Each row is a point. The window is the flat piece filled in between its corners: a triangle in 3 columns, a solid with four corners in 4, and so on. A path goes straight from each point to the next, and from the last back to the first. After which points does the path pass through the window?
In the rows, 128 means zero.

Window (3 x 3):
[[123 112 111]
 [188 126 125]
 [ 95 154  97]]
Path:
(1): [176 129 140]
(2): [105 153 143]
(3): [116 153  73]
(4): [136 115  78]
(5): [115 126 141]
(6): [125 138 132]
(7): [143 127  94]
(8): [189 123  84]
(9): [175 129 140]
(10): [147 142 157]
(11): [181 137  81]
(12): [100 136  70]
(13): [ 82 143 139]
(14): [155 127 139]
(15): [162 118 104]
(16): [187 125 110]
Through the window after points: 4, 6, 8, 14, 16

Window (6 x 6):
[[139  82 167 158 160 157]
 [ 86 108  64  93  58 151]
 [ 90 112 147 130 157 148]
 [151 157 193 149  96 138]
 [ 89 104 122 172 132 148]
 [179 163 176 162 154 158]]
Path:
(1): [112 136 139 145 109 168]
(2): [119 125 131 139 110 118]
(3): [104 104 131 135 106 123]
(4): [ 86 127 143 121 114 201]
(5): [ 95 110 138 171 133 176]
(6): [111 114 121 160 132 115]
(7): [139 109 126 141 108 120]
(8): [119 113 136 152 112 185]
Through the window after points: 5

Window (9 x 9):
[[146 131 148 118  96 163 128 108 131]
 [167  97 133 141 226 116 138 122 161]
 [173 127  96 137 121 136  88 161 147]
 [126 160 164 120  96 106 151 168 118]
 [132 127 126  62 108 115 115 137 138]
 [113  71 145 103 100 126  91 138 128]
 [ 55 159  70 182 146 245 131 111  49]
 [ 90 118 134 126 122 121  88  85 149]
 [ 83 138 140 126 146 194  76 127 110]]
Path:
(1): [ 69 120 123 138 126 208 144 148 159]
(2): [ 90 134 120 130  95 184 101 143 137]
(3): [107 132 129 118 104 155  87 121  94]
(4): [139 131 126 131 154 138  83  89  89]
(5): [103 111 117 134 141 182 122 134 154]
(6): [115  99 120 127 140 159 115 140 161]
(7): [147 115 121 126 155 132  94 116 110]
(8): [141 133 139 115 126 127 126 144 105]
(9): [120 123 147 121 118 164 139 166 172]
(10): [109 117 125 130 150 161 139 142 192]
(11): [146 125 131 130 158 130  75 115  89]
(12): [122 132 117 155 132 155 103 108  76]
Through the window after points: 10

Window (12 x 12):
[[143 115 123  79 143 174 154 127  87  76 113 154]
 [ 52 137 219 103  80 110 119 157  43 109 115 164]
 [175 153  67 144  96  78 171 160 152 153 142 121]
 [188 130 121 178 105  86 142 115 116 154 191 136]
 [186 163 159 135 126 107 161 134 164 111 128 135]
 [ 91 125 115  78 169 156 119  91 153 104 124 140]
 [ 76 122 161 118 165 203 150 165 115 105 125 149]
 [ 87 141 127 145 160 136 162 116 105  61 109 151]
 [ 55 111 212 136  68 171 138 115  60 122  60 156]
 [189 127 104 173  66  95 118 160 169  93 164 132]
 [101  60 149 100 178 138 164 138 132  86 100 141]
 [195 143 101 167 139  91  98 157 131 134 116 133]]
Path:
(1): [117 130 144 130 100 116 133 142 116 107 129 174]
(2): [107 129 149 134 142 136 149 133 138 124 103 226]
(3): [110 131 136 109 144 136 147 124 101  99 121  95]
(4): [142 130 143 131 124 127 138 146 106 115 136  98]
(5): [139 118 127 128 106 117 135 138 137 119 114 228]
(6): [141 123 128 137 113 122 148 123 128 117 106 208]
(7): [130 134 147 141 125 112 126 134 113  98 132  70]
(8): [108 127 164 137 100 140 137 129  92 116 102 120]
(9): [ 98 111 159 134 101 140 141 128 109 130 110 210]
(10): [116 134 137 137 116 117 147 138 142 121 116 214]
(11): [137 128 152 144 116 125 130 130 111 115 128  93]
(12): [150 137 131 132 132 123 151 156 119 109 129  73]
(13): [151 136 112 138 110 109 150 132 138 133 133 183]
(14): [142 125 121 148 116 114 150 142 138 111 129 164]
(15): [138 118 127 130 124 117 134 142 125  90 139  95]
(16): [118 131 161 142 110 120 129 153  99  92 128 107]
Through the window after points: 8, 12, 14, 16

Window (14 x 14):
[[165 125 134 120 122 184 188 113 119 102 151 165 177  78]
 [126 155 114 159  47  93 134 141 159  84 130 123 120 133]
 [121  80 138 170 114 249 180 143 119 132 169 140 146  95]
 [129 123 109 106 132 100 104  71 144 137 133 149 136 158]
 [143 117 140 104 140  64 133 140 149 126 164 133 112 132]
 [136 184 127 111  79 122 102 157 145 145 142 142 116 132]
 [120 175 133 158  73  69 155 134 157 158 153 162 136 157]
 [139  91 100 115 185 119 145 136  74 151  89 162 130 135]
 [120 103 133  99 145 183 195 107 102 144 126  91 173  99]
 [107 142 131 119 188  83 108 135 142 118 114 145 170 149]
 [116 128 137 136 141 212 207 115 142 120 127 149 105  86]
 [140 166 170 150 116  86 109 111 104 122 133 133 111 161]
 [189 171 128 177 109  75 102 143 176 158 110 121 106 177]
 [130 103 172  94 123  96 126 124 145 136  90 158 150 145]]
Path:
(1): [110 125 122 153 134  97 136 107 114 160 123 160 145  55]
(2): [154 136 130 105 104 150 146 125 151 106 143 127 134 197]
(3): [129 151 141 118 114 154 176 131 131 115 145 134 134 183]
(4): [130 117 124 162  99 123 123 127 137 138 114 140 137  78]
(5): [113 130 133 153 119 129 140 125 123 146 125 146 135  86]
(6): [141 130 133 116 127 131 162 138 131 123 132 131 144 149]
(7): [134 126 114 114 138 135 163 133 150 127 134 145 132 155]
(8): [133 122 141 140 112 122 133 131 142 143 136 138 146 102]
(9): [129 123 122 141 125 114 121 114 134 146 108 150 147  97]
(10): [149 146 132 115 137 140 165 146 146 125 146 125 132 172]
(11): [149 128 140 122 121 123 164 143 141 119 123 144 133 180]
(12): [139 129 138 130 127 100 119 122 136 152 109 142 136 121]
(13): [132 136 145 134 106 132 134 119 150 135 138 145 134 104]
(14): [132 130 133 119 108 170 178 143 134 102 169 126 147 184]
(15): [151 131 141 122 119 131 159 128 134 125 134 127 137 183]
(16): [142 137 127 147 132 117 123 125 137 150 114 136 134  97]
Through the window after points: 1, 11, 15
